Each row of a before or after table is a point. One or more steps were done to the points. Then noise was added and the rows were shuffled. The steps act on how far a point lies along the listed directions, d1 being the first. What was done? A step turns or swaps two directions, mirrors them in a line or flattens them onto one, adds a multiple of one to another, or multiplies one. Angles are multiples of 10 degrees, from the lower direction toward the higher: turns from -170 to 170, lines from 10 to 170 but not 90. Use the fewest steps. Two steps may share a direction if one is a turn and the other turns, adds or multiplies; they go together, in the order done. Otherwise the lowest direction goes first.

Directions:
(1): [-2 47]
(2): [47  2]
Before (14 x 2)
[[ 18  -8]
 [-18  47]
 [-25  69]
 [ 58  23]
 [ 39 -10]
 [ 20 -13]
 [ 23 -63]
 [ 31 -12]
 [ 18   3]
 [-22  49]
 [ 46 -35]
 [ 27  27]
 [ 20 -45]
 [ 20   1]]
After (14 x 2)
[[ 12 -46]
 [-14  73]
 [-13  51]
 [ 32  21]
 [ 36 -16]
 [ 59  11]
 [ 36 -42]
 [ 19   0]
 [-15  53]
 [  9 -65]
 [ 19   0]
 [ 28 -17]
 [ 16 -13]
 [ 15 -12]]
Steps: turn d1 and d2 by 10 degrees

Directions:
(1): [-15  29  11  57]
(2): [-59 -18 -24  -1]
(3): [-10  57 -18 -28]
(4): [-24   4  58 -20]
Before (11 x 4)
[[ 54 -17  50  11]
 [  3  16  25 -77]
 [-12  -3  -9 -25]
 [  7  -1  11  18]
 [-44   2  10 -30]
 [ 70 -12 -10  33]
 [-13  36  48   9]
 [-54  40  65  14]
 [-18 -22   1  33]
 [ 53  -5   9  27]
 [ 26   0 -22 -74]]
After (11 x 4)
[[-32  30  -6   8]
 [ 19   0  -8  50]
 [ 21  -6 -39 -59]
 [ 22  -4   9  22]
 [-13 -39 -43   9]
 [-16  -5  -9  -8]
 [-16   6   8 -75]
 [ -6  -4 -11 -59]
 [ 68 -14  41   1]
 [-28 -46 -64  43]
 [ 74 -32  -2  15]]
Steps: swap d1 and d2; turn d3 and d4 by 170 degrees

Directions:
(1): [ 50 -25 -62  11  19  19 -15 -29]
(2): [  7  -5  51  13  23  69   1 -27]
(3): [  3 -58  30  44  21 -39 -24   6]
(4): [-21  33   0  35 -15 -25 -10 -72]
Before (13 x 8)
[[-18  24   2 -25 -25   4  10  24]
 [  2  15 -26 -23   2  -5  -1  12]
 [ -6 -16  36  20  15 -14   5 -12]
 [-14  29 -10  -4  -9   9   8 -11]
 [ -4  12  -1 -10   9  46  -6 -37]
 [  4  18 -29  -7  -5  -4  -1 -20]
 [ -2 -11  52  29  21  22  -5  -9]
 [-26   0  33  14  -9  18  -3 -19]
 [ -5  26  12 -29  -1  29  29  23]
 [ -4  17  -9  -7 -13 -32  -4   1]
 [-10  -7  39 -10  13  28  10  13]
 [-36  -2  24  23 -11 -44  -5  15]
 [-23  40  13  -7 -14  23  17  -4]]
After (13 x 8)
[[ -8 -29  88   5  37  92  -5 -15]
 [ -7   7 -39  -8 -25 -88 -10  25]
 [-11 -14  61  33  13  66  -8 -50]
 [  0  -7 -40 -18   0 -53 -10  40]
 [-21  22 -49  22 -27 -67  -9 -23]
 [ 13 -36 -29  17  -5 -39 -22  12]
 [  5 -36  39  41  26  18 -11  -7]
 [ 22 -19  42  23  42  86  -4 -54]
 [ 32 -42  13  24  39  27  -3  -7]
 [  8  17  85  35  37 119   4 -72]
 [ -3  20  31  13  12  32  13 -54]
 [-14  -5  -2 -14  -7 -41   0  37]
 [ -9 -20  14  16   8 -15  -4  17]]
Steps: turn d1 and d4 by 120 degrees; turn d3 and d4 by 140 degrees; multiply d2 by 3

Directions:
(1): [ 60  18 -19  54   6 -18  42 -14 -24 -27  36]
(2): [ 22  17  47   3 -38  54  42  51   0  20  -5]
(3): [ 12 -58  -3 -40   9  -1  16  14  16  17  77]
Before (9 x 11)
[[ -6  -3  26 -20 -10  37 -20  16  25  45   6]
 [-45 -49 -69 -51  43 -81 -77 -49   0  -3   2]
 [ 50  31 -41  63   2 -43  30 -34 -50 -34  36]
 [-26 -64  11 -64 -15  47   6   6   3  38  47]
 [-23  -8  -3 -31   9   4 -28  10   0  28 -17]
 [-37  -9  27 -45 -10  16 -15  36  14  41  -9]
 [ 19  24 -34  29   0  -6  47 -13 -18   0 -20]
 [-28  19  24 -36 -20  39 -14  15  24  20 -51]
 [-31   8  16   2  -7  18 -25 -16  23   5 -36]]
After (9 x 11)
[[  14  -23   17  -31   -6    5   21   39    3   28   54]
 [ -14  -57  -98  -27   64 -117  -65  -77  -11  -21   38]
 [ -11  -27   22  -53   -9   40   10   32   28   34   19]
 [ -20   65  -20   49   -7  -33  -32  -38  -40  -28  -68]
 [ -23  -23   19  -25   -2   19  -20   -9   32   16   13]
 [ -19   27  -20    9  -12    0   15   -7   -6    6  -61]
 [  42  -48   -7    3  -18   33   57  -12  -29    5   85]
 [  28  -16   22   -2   -7   30   10   20   15   37   50]
 [  -2  -25  -10  -31   15   -7  -13   11   -1   23   21]]
Steps: turn d1 and d3 by -70 degrees; multiply d2 by 1.3

Directions:
(1): [ 25  21 -32  65 -77 -18  24   7 -37  -2  26  -2  13   5]
(2): [ -2  -8  -9 -53  -6 -89  14   8  -3  19   8  27  30  45]
Before (8 x 14)
[[   5   10  -18   36  -60  -46   18    5  -25    8   12    8    8   24]
 [  12   -5   -2   34  -44  -22    9  -12   -6   30   15    8   12    4]
 [ -25  -34   13 -121   68  -67    6    3   26   25  -28   18   16   30]
 [  14    3    6   32   -6   33   -4    0   -2   -3    5    2  -10  -28]
 [  -2  -16   16   -7   32    9    9  -10  -12    7    1    0    4   -9]
 [   2   14  -15   18  -26   22  -17    3  -19    3    0   -5  -20    1]
 [ -12  -10   21  -55   25  -49    6   10   25    7  -10   26   12   11]
 [  13  -10   13   -1    3  -19    8    5   10    4    4   13   -3   -4]]
After (8 x 14)
[[ -9 -25  28 -22  30  -5 -11 -21  25  28  -8  10  -2   2]
 [ 13  -3   3  20  -3   0  19  -8 -29  11  12  -4   9  -8]
 [ 10  16 -12  87 -19 111   4  -5 -22 -19 -16 -50 -37 -65]
 [-27 -21  32 -47  57   4 -19  -4  30  10 -32   9 -16   1]
 [  3  10  14  43  -9  53   4   2  13 -16 -10  -8 -22 -42]
 [ -9   4 -14 -27  -2 -21 -19   7  -9  14  -3   7  -9  25]
 [ 14  -9  18  13  10   5   8   2  12  -2   0   5 -12 -14]
 [  9  -1   1 -16  -6 -44   8   9   0   5  10  27  15  11]]
Steps: turn d1 and d2 by 150 degrees

Directions:
(1): [ 10  22 -30 -35  -4  31 -68  37  52 -72 -34 -14 -13  -8  32   8   1  42
   4   8]
(2): [-21  15  16  33  50  45  19  25  18 -18  12 -24  -9  43  39 -66   7 -34
   3 -64]
Before (11 x 20)
[[  37  -29  -12  -48  -56  -61  -22  -30  -27   37  -22   19    9  -65
   -40   87   -5   23   -6   51]
 [  15   37    3   -2   20   28  -12    8   32  -40   -8   15   -9   18
     4  -44   -1   -4    2  -10]
 [  24  -27  -15   -9  -56  -71   -4  -47  -27   59    3   41   14  -33
   -66   66  -28   32  -13   75]
 [  -7   10   25   34   13   -8   23   11  -10   -7   19   19  -26    4
     5  -14    1  -20   -5  -10]
 [   6   -8  -22   -2  -16  -43    8  -14  -22   26  -14    8   18  -33
    -4   50   10   18  -29    8]
 [ -24   12   18   31   37   27   48   -8    0   22   17  -27    2   50
    15  -39    3  -14   18  -33]
 [  -9   11    0   -3  -18   11   -3    0   -8    2  -18   18   12   -7
    -3   12   -1   23   17   14]
 [   9   20  -37  -55   -2   55  -70   69   64  -75  -37  -32  -20   -7
    49   -7   22   50    9  -19]
 [  18    2  -15   27   24   29    4   34    1  -12   -8   -6  -18   18
    31  -29   24   -4   12  -28]
 [  10   40  -40  -22   36   63  -82   82   91 -121  -30  -45  -11  -23
    59  -26    5   43   25  -26]
 [  20   17  -10  -28  -23   18  -68   32   37  -70  -40   -6    3   -4
    15   23    5   53   -3    1]]
After (11 x 20)
[[ 10   5   3   2 -18 -18 -15  13  10 -24   3  26 -31 -19  -2  23  -4  13
   -6  25]
 [ -7  22  33  39  37  32  20  32  -1 -19  -2 -15   4  43  21 -49  16 -19
   -6 -70]
 [-14   9   6  15  -3   7  17   4 -16  16  -5  12   4   9   6 -12   5   7
   25  -5]
 [ 25  -4 -33  13   7  20 -22  33   5 -28 -26  -4 -20 -13  28  -2  23  25
   14  -1]
 [ -1 -27  26  47  -3 -52  69 -59 -56 105  36  33  22  17 -53  -8 -19 -35
  -12   6]
 [-12  43  -6  30  82  76 -26  74  74 -82   7 -51 -14  12  72 -78  17  -9
   27 -86]
 [ -3 -38  38  28  16 -34  68 -40 -62  96  29   0  17  -2 -24  -9   5 -64
  -12 -46]
 [ 17  34  -1 -10  12  36 -19   8  42 -44 -14  16  -9  14  -1 -37   4   4
    2  -1]
 [-23  22   0  -4  44  69   1  59  37 -45   1 -47 -14  36  62 -66  30 -20
   15 -89]
 [-12  -7  -2  29  10 -31  48 -16 -37  42   3   3  21 -18   6  23  18 -10
  -33 -18]
 [  5   9 -25 -29 -16   9 -36   0  29 -21 -25 -13   2   0  -2  43  -5  61
   17  45]]
Steps: mirror d1 and d2 in the line at 40 degrees
